Every row gives one point. To make a cloud, some directions were put in groups of two or more. Within a group, all points are equally far from the middle, so they leave a hole (a ring in 2 directions, a hollow ball in 3). The other directions are filled evenly. Then the cloud was stretched, turned, moved and blurred a little. How many holes are there, and how many directions does each take, smallest first?

Cloud:
[[-11  63]
 [-73 -34]
 [-48 -27]
 [-10 -15]
 [-54  24]
 [ 57  48]
 [-13  32]
 [  3  65]
 [  6  -9]
 [ 34  60]
 [ 16  45]
 [-21  58]
 [ 88  44]
 [-64  -6]
 [-18 -39]]
Holes: 0

Cloud:
[[-45 -34]
 [ 69  40]
 [ 67  11]
 [-30  34]
 [ 50  55]
 [ 41  57]
 [ 53  -8]
 [-29  35]
 [-50  13]
 [-58  -6]
 [ -7 -39]
 [-39  26]
 [ 66  45]]
Holes: 1 (2)

Cloud, 21 rows:
[[-39  -3  48]
 [-53 -60 -21]
 [-68 -43   0]
 [ 37  31  19]
 [-45 -15   9]
 [ 20  31  35]
 [ 15 -59  18]
 [-49 -85  10]
 [-75 -85  24]
 [-46 -77  29]
 [-65 -54  28]
 [ 34 -67   8]
 [-16  17   5]
 [-32 -16  76]
 [-30 -47  68]
 [-44 -53 -32]
 [-54 -59  12]
 [-21  14  37]
 [ 71  40  32]
 [  2 -17  47]
 [ -2 -30  33]]
Holes: 0

Cloud (21 x 3):
[[ 51  39  21]
 [-30  26  -3]
 [ 27  69  22]
 [  8  77   9]
 [-29  23  42]
 [-24  37  33]
 [-10  73 -15]
 [ 26 -56 -31]
 [ 58  -4 -33]
 [-13  -1  60]
 [-52 -18 -33]
 [-68  23  58]
 [-43  10  58]
 [ 32  36 -24]
 [-26  53 -26]
 [-23  95  48]
 [-11  11  -5]
 [ 13  34  23]
 [ 30 -20  -9]
 [-11  92  28]
 [-12  64 -26]]
Holes: 0

Cloud (30 x 4):
[[-29 -66  38  40]
 [-23  -2  18  72]
 [ 30  26 -53  45]
 [-43   1  38  60]
 [  7  47  42  -2]
 [ 14 -35 -47   2]
 [  2  -5  58  36]
 [-15 -15  11  71]
 [ -9 -32  60  25]
 [-26  -3 -35  32]
 [ 39  -6 -42   3]
 [ 22  70 -45  40]
 [  5 -27  37 -30]
 [ 25  27 -43  18]
 [ -2  30  63  31]
 [ 14 -11 -28  77]
 [ 22  24  42   2]
 [ -7  30 -25 -13]
 [-60 -13  26  50]
 [  9  13 -47  27]
 [ 27   0 -16  95]
 [ 16  30 -47  30]
 [-77  35  -5  43]
 [-68   3 -21  21]
 [ 60  27 -11   6]
 [-55  13  74   6]
 [ 36   2 -47  77]
 [  5 -14  35 -28]
 [ 18  73  22   2]
 [-13 -64 -40  23]]
Holes: 1 (2)

Cloud:
[[-79 -36   4 -25]
 [-36 -86  10 -49]
 [  6 -46  34 -76]
 [ 48  39  21 -44]
 [-41   8  67 -43]
 [  5 -23 -17  61]
 [ 42  51  44  24]
 [ 62  29  49  -6]
 [-27 -49 -55 -20]
 [ 26 -60 -38  36]
 [-39  31 -19 -51]
 [ -2  76   8  -3]
 [-49  21  35  14]
 [ 61 -37  19 -35]
 [ 34 -38 -18 -57]
 [-41  -8 -41  19]
 [-53 -28  59 -46]
 [-68 -45  36 -53]
 [ 31 -56   7  43]
 [ 31 -31  60   1]
 [ -1  50  17 -61]
 [ 64 -50  19   5]
 [-46  -8  47 -80]
 [-39 -58  51 -30]
 [-62 -59 -12 -59]
 [-27 -54 -28 -67]
 [ 46  38  57 -12]
 [  1 -75   4 -63]
 [-16 -57 -48  17]]
Holes: 1 (4)

Cloud:
[[-25 -19  -4  50 -46 -39]
 [ 30  21   6 -66  30  19]
 [ 48 -13  19 -61  38   9]
 [ 29  16  40 -63 -29  -8]
 [ 24  46  -1 -51  -7  18]
 [-13  15  23  21  73 -44]
 [ 29  -3 -25 -39  58  39]
 [  2  20  36   1 -14 -95]
 [-35 -50  52 -59   5 -16]
 [  5 -38  13  53 -33 -51]
 [  2 -15 -48  -7 -59  22]
 [-24  25 -17  55   3  31]
 [-43 -18  61  -5 -51  42]
 [ 38 -17  49 -32  61  10]
 [ 20   6 -41  33  27  51]
 [-82   3  60  -8   9 -51]
 [ 29   7 -44  31 -44 -20]
 [ 29 -16  58  40  19  46]
 [-75  24  54   8  28 -39]
 [  2  17 -18 -75 -25 -12]
 [ 21  20 -35  43  12  40]
 [-21  -6  54  17  73 -32]
 [ 37  20  59 -40 -21  -8]
 [ 20  -5  45  38 -51 -54]
 [ 48 -57  31  23 -11 -27]
 [ 45  15   2  72  -8 -38]
 [-27  12  13  31 -58 -60]
 [ 55 -20 -60   1  13  13]
 [-77  29 -12 -24 -50 -11]
 [ 12  13  63  -3 -27 -77]
 [ 43 -20 -24  58  -7 -50]
 [-76  29  11 -53 -38  55]
 [ 30 -28  50 -46  14 -47]
 [-54   9  21 -71  29  54]
 [-29  15  81   9 -14  46]
 [ 29  43 -18  35 -27 -30]
 [ 19  32 -25 -56   1 -19]
 [-33 -32  36  48 -43 -29]
 [ -7 -28  -5  -2  17 -87]
 [  9  28  54  70   7 -12]
 [  3  13  -6 -46 -73  21]
 [ -7 -10  49 -47  58  40]
 [ 42   1  44 -57  31  -4]
 [-77   8  -9 -16  40 -14]
 [-17   1  54   6 -15  78]
 [-67 -22  41   5  48 -40]
 [ 13 -11  45 -22 -70   6]
 [-71  25  21  47 -27  -7]
 [ 27  13  22 -46 -62  15]
 [-69  49   0 -32  -7  42]
 [ 32  34  42 -18 -16  54]
 [ 45 -60  32  -5  16 -42]
 [-78  -3 -24 -47  24   9]
 [-63 -26 -38 -33  28  26]
 [-55 -35  43 -75   8  21]
 [ 50  21  -2 -16 -38  43]]
Holes: 3 (2, 2, 2)

Cloud:
[[  5  12  67 -63  16  14]
 [ 24  -5  26 -51 -22 -48]
 [-10  35  -9 -17 -28   2]
 [ 22 -14  51 -67 -25  36]
 [ 47  24  12 -18  45 -19]
 [-22   0 -59  45  -9  31]
 [  3 -31 -93  10 -17 -12]
 [ 19 -21 -41 -36   2 -51]
 [-10 -41 -13  15 -24 -33]
 [  3  39   9 -32  -4  12]
 [-17 -47 -38   1   1   4]
 [ 60   1  -8 -67  11 -34]
 [ -2   4 -95  35  10  10]
 [ 22 -41   0  -7  48  -4]
 [ 42 -36   8 -27  18  -2]
 [  1  34   2  48  26  11]
 [ 12  32 -80  10 -29  18]
 [-21 -27   2 -52   1 -16]
 [-11 -16 -44   0 -13  48]
 [ 33  26 -26  -4  35  34]
 [  2  11 -24  52  12  31]
 [  4 -27  58 -33  11 -14]
 [ 21  28   3   9 -34  29]
 [ 21  20   5 -35  25 -35]
 [-42  13 -30  46   4  31]
 [ -4  35   4 -18  21   0]
 [ 67   7 -21 -76  -7 -42]
 [ 57 -10 -23 -45  38  24]
 [ 15   2   5  57  10  31]
 [-32  16  46  41  14  -7]
 [ -3  26 -12 -13  12 -38]
 [-35  15  49  46  25 -10]
 [ 14 -17 -32  55  26  12]
 [ 25 -27 -50  28 -13 -73]
 [-37   6 -24  -1 -21  37]
 [  4  37  15 -17 -24  -8]
 [ 45 -13  -5 -62 -30 -54]
 [ 11 -37  18  -7  -8  15]
 [-28  12   2  23 -18  21]
 [ 33 -34  18  42  47  -8]
 [-18 -51  19  10  36 -25]
 [ 65 -12 -22 -46  23  12]
 [ 14 -29 -26  54  14  -1]
 [-16  -6 -50  12 -37  32]
 [-20  -2 -34  22  33  65]
 [-42 -24 -22  41 -29   0]
 [ 14 -10 -53 -24  32  66]
 [  6  23  57 -42  -1  22]
 [-17  13 -12  45  60 -43]
 [-26   6 -11 -31 -40   5]
 [-48 -17  22  32  -6 -10]
 [ 51 -22  10   9  16  21]
 [-27  20  -3 -12 -21  14]
 [ 18 -41  21 -58   9  22]
 [ 12  20   1 -33 -30 -57]]
Holes: 1 (3)
